Each row is a point. The window is the flat piece filled in between its corners: a triangle in 3 columns, a solid with four corners in 4, and so on. A path goes straight from each point to the next, and from the last back to the first. List the points from which the path goes on through the window.

Window (3 x 3)
2	37	-24
-3	-37	-3
-6	-33	20
Path:
(1): -22	-35	-3
(2): -29	-3	-9
(3): 14	1	-13
(4): 18	-25	5
(5): -29	-40	16
(6): -23	18	-5
(7): 24	-20	-16
(8): 10	-29	23
(9): -22	-56	15
(10): -32	-60	12
(11): 31	-53	22
(12): 15	-34	-2
Through the window after points: 2, 4, 6, 12

Window (4 x 4)
45	-20	7	1
-29	0	-6	-13
-34	1	29	-16
16	19	-12	0
Path:
(1): 42	-20	6	-32
(2): 33	-15	8	13
(3): -28	-10	3	7
(4): -31	-2	20	-53
(5): 34	-9	13	-38
(6): 12	2	2	26
(7): 11	-11	10	8
(8): 9	-6	21	-32
(9): -60	14	11	-33
(10): -57	4	24	14
(11): -12	-6	9	14
(12): 2	1	1	-17
Through the window after points: 1, 7, 11

Window (8 x 8)
8	10	-4	-1	-5	9	-31	27
-56	-29	21	7	-37	10	22	-49
-38	-23	28	10	-4	-41	44	3
26	-16	-7	12	-8	-9	8	-18
23	23	6	4	-17	-10	13	-7
22	15	39	4	19	19	-60	-53
18	7	-3	-16	13	11	6	-35
-2	11	-1	26	9	16	-2	-44
Path:
(1): 14	14	-23	-11	17	-16	-18	-41
(2): 24	-1	18	0	-10	38	5	-18
(3): -17	-20	35	18	-1	41	11	-25
(4): -6	22	-4	14	-16	-28	-28	-36
(5): -27	11	9	12	-22	-42	-12	-24
(6): -2	-12	27	4	6	1	17	-11
(7): 8	10	28	5	10	16	-14	-11
(8): -14	12	7	-6	-11	-23	-24	-48
(9): -23	-8	17	-1	-11	-1	-12	-44
(10): -2	-9	41	29	-13	42	13	-28
(11): 13	6	28	6	-7	25	1	-1
(12): 2	10	-31	6	1	-20	-30	-11
Through the window after points: 5, 9, 11

Window (11 x 11)
19	13	-6	-49	4	-4	2	-9	-34	9	34
-18	-9	9	-38	1	16	11	23	-7	-14	48
-4	20	-10	-41	-13	28	43	24	-27	21	17
3	5	-13	32	26	-22	-11	-15	26	12	-33
17	-40	-11	19	-11	-36	-10	-15	38	45	-33
16	11	27	-6	-24	24	19	1	-31	2	34
-32	14	-13	-9	-43	5	-21	5	-39	32	6
16	-30	-9	33	35	-1	-29	-4	19	60	-18
-2	-14	-38	37	-1	-5	-10	-41	35	49	1
3	-19	-15	-24	-11	36	3	-12	-26	-5	-3
9	-36	-43	52	9	-34	-4	-5	-1	34	-11
Path:
(1): -2	-11	26	-10	-2	3	25	-18	-26	6	19
(2): 22	15	-18	-10	-23	23	-9	17	-15	12	23
(3): 15	0	-16	9	-8	10	2	9	-2	16	0
(4): -17	-10	-11	-21	5	-3	13	-30	-21	47	-8
(5): -5	0	3	-12	8	2	9	-15	-13	20	1
(6): 16	5	-42	21	-19	12	-33	30	-5	28	28
(7): 9	-6	-29	10	0	1	-6	4	7	26	3
(8): -20	-32	-7	-3	14	-18	-6	-33	-2	34	-6
(9): -10	-25	-12	15	7	-31	5	-27	-13	27	-14
(10): 39	8	-41	12	-1	17	-19	31	5	17	25
(11): 21	-6	-16	6	-6	-8	-12	1	15	22	-8
(12): -8	-17	-4	6	9	-11	3	-13	4	22	0
Through the window after points: 1, 9, 11

Window (12 x 12)
-17	-28	17	-14	-9	20	2	-8	16	-7	15	18
21	2	-3	-14	2	19	10	-12	-60	13	15	39
-3	8	-5	26	0	7	-23	38	9	-11	1	25
-3	13	26	13	40	-1	-2	-1	25	21	-28	15
-23	-14	39	18	-2	-6	4	-14	37	16	25	-26
19	56	-8	-16	-4	25	-5	30	-3	-3	10	-15
6	-1	-14	-14	6	5	18	26	2	1	19	4
12	3	12	16	-8	-21	-10	-12	48	18	10	18
3	-32	31	12	-22	10	-20	6	12	38	-7	3
-22	6	4	-23	-19	-29	-21	17	38	-30	28	-42
22	1	17	7	4	4	-10	4	21	-12	5	-20
0	13	-9	18	-13	2	19	7	11	4	-19	8
Path:
(1): 7	-12	32	14	-12	5	-2	11	13	16	-3	12
(2): 0	-12	-6	0	-11	-6	-26	-11	30	29	9	-4
(3): -2	-7	-26	13	17	10	-30	-15	20	-8	32	-13
(4): 21	13	35	-2	-11	-3	7	18	17	1	-8	-4
(5): 16	-11	31	-3	-3	-12	11	15	7	-9	5	19
(6): 0	4	-6	4	-3	3	-3	2	23	14	12	3
(7): -20	16	-15	15	15	15	-29	-6	12	33	10	1
(8): 20	0	18	-3	-16	9	2	22	-3	-6	2	9
Through the window after points: 1, 3, 5, 7

Window (14 x 14)
-18	-12	22	5	-13	18	8	6	2	-38	23	-25	-14	34
20	30	11	-17	-26	-3	6	-15	26	-15	1	-21	24	-23
-26	-16	11	0	-16	37	25	16	-13	-16	-33	-25	-6	24
19	22	12	-32	32	-20	-3	-3	-18	9	-5	11	10	9
5	19	-12	-13	1	-37	2	-7	-24	15	-2	13	-27	-19
36	11	-17	2	25	-9	-7	-36	-26	-6	-7	16	0	-24
3	10	17	20	-41	34	31	27	-15	-19	7	-9	8	37
-25	-1	2	4	-6	30	9	19	-36	1	19	-41	9	16
-23	3	-26	9	-11	12	40	1	-6	-17	-1	-26	9	46
29	22	-1	11	39	-23	-3	6	15	17	-2	4	-6	-28
30	-4	0	-1	-24	-26	-33	-6	28	4	-3	5	36	-12
-13	22	-5	-3	20	-13	-3	3	-10	-14	0	30	16	-26
9	9	37	16	-20	-22	2	-36	24	15	1	2	35	-14
-33	12	-1	-1	-13	60	4	8	-4	4	12	-10	-18	43
Path:
(1): 3	-42	-5	1	3	12	33	-12	20	-10	16	-1	-4	-33
(2): -8	57	12	-4	-2	-9	-33	-4	-22	2	-8	-11	7	40
(3): -5	47	4	18	-1	-22	6	-9	-7	-32	-13	-28	-6	18
(4): -7	-33	13	-12	-2	46	21	8	-3	21	19	12	6	2
(5): 1	1	-2	-3	4	9	13	0	13	3	7	3	16	-11
(6): 7	31	18	13	-4	-14	-30	-2	-31	-29	-18	-11	2	25
(7): -21	45	-10	28	-17	15	-2	33	-10	-29	-26	-21	1	25
(8): 5	-44	22	-19	-6	3	27	-35	8	11	19	-2	7	-7
(9): -1	-12	6	-11	1	14	48	-13	11	4	22	-2	-4	3
(10): 4	13	4	12	-20	3	-22	14	-13	-9	-3	-14	19	11
(11): -7	31	11	24	-9	4	-32	-4	-25	-21	-14	-26	7	8
(12): 9	-18	-11	-26	6	8	45	11	19	3	19	9	-6	12
Through the window after points: 9
